Each row of a before or after table is a point. The points were changed in one or more steps. Then noise was added and the rows were shuffled. The steps act on columns, c1 being the first. Write out the steps. A step turns or swaps two columns, mirrors them in a line or flattens them onto one, adds a multiple of one to another, or multiplies or shifts one. Angles are multiples of 10 degrees, from the lower column toward the higher: turns from -170 to 170, lines from 10 to 170 but not 90. Use the fewest steps. Two steps may share a column if one is a turn and the other turns, adds or multiplies; they go together, in the order done. Otherwise the lowest column goes first.

Before (10 x 3)
1.8  5.5  1.1
0.3  1.7  -4.6
3.0  -2.5  2.0
-2.3  5.8  3.0
-2.9  0.8  2.5
3.0  7.2  6.2
4.7  1.9  2.3
-5.6  4.7  1.3
1.3  0.8  0.4
-3.2  4.2  -1.7
After (10 x 3)
1.3  -5.3  2.4
3.1  -5.6  -2.3
-1.7  -4.4  -3.1
0.6  -1.0  1.2
1.9  2.2  2.7
-4.5  -1.8  0.5
2.1  -1.1  -2.8
2.5  -1.6  4.6
6.3  -7.2  3.1
0.7  -4.8  -5.8
Steps: swap c1 and c3; multiply c2 by -1

Before (13 x 6)
-3.4  -2.8  3.2  -2.5  -2.4  -0.5
-2.4  -3.5  4.5  0.1  -1.1  4.0
-4.1  2.8  -3.2  0.8  -1.1  -2.0
-1.0  4.1  0.9  3.7  3.2  3.0
2.2  6.1  2.0  3.3  6.2  2.8
4.1  -6.8  4.3  -0.8  -2.7  -0.1
-7.7  -4.2  -5.5  5.4  2.8  -3.5
-3.7  0.0  0.7  -3.5  2.0  -0.7
-2.5  -0.4  -1.1  -3.9  -3.5  0.6
0.2  2.9  2.3  -2.3  4.3  3.4
3.6  0.1  1.2  -1.2  2.3  5.5
0.2  2.5  1.9  3.9  5.1  4.9
-5.8  0.3  -4.9  7.8  2.9  -5.8
After (13 x 6)
0.9  -6.5  -0.6  -2.5  1.3  -4.7
-0.9  6.4  2.3  5.2  -4.0  -2.4
-11.0  -4.3  -2.8  1.7  -5.9  5.8
-5.1  -3.0  3.9  -1.2  -0.4  -4.9
-6.3  -2.8  -0.7  -1.7  2.6  -2.7
-6.8  -0.4  -0.7  2.4  3.3  -0.6
-5.8  -0.3  0.6  -2.8  4.4  0.6
-8.9  1.0  -5.3  1.7  -8.1  5.5
-7.2  2.5  -1.2  -1.2  -0.9  3.5
-4.1  4.4  2.9  2.6  -4.3  -1.5
-2.9  2.9  3.0  4.7  1.2  -3.0
-3.0  2.6  4.4  4.5  -4.9  -3.0
0.5  0.2  5.3  2.5  0.6  -2.5
Steps: shift c1 by -3.0; turn c3 and c6 by -100 degrees; turn c4 and c5 by -100 degrees
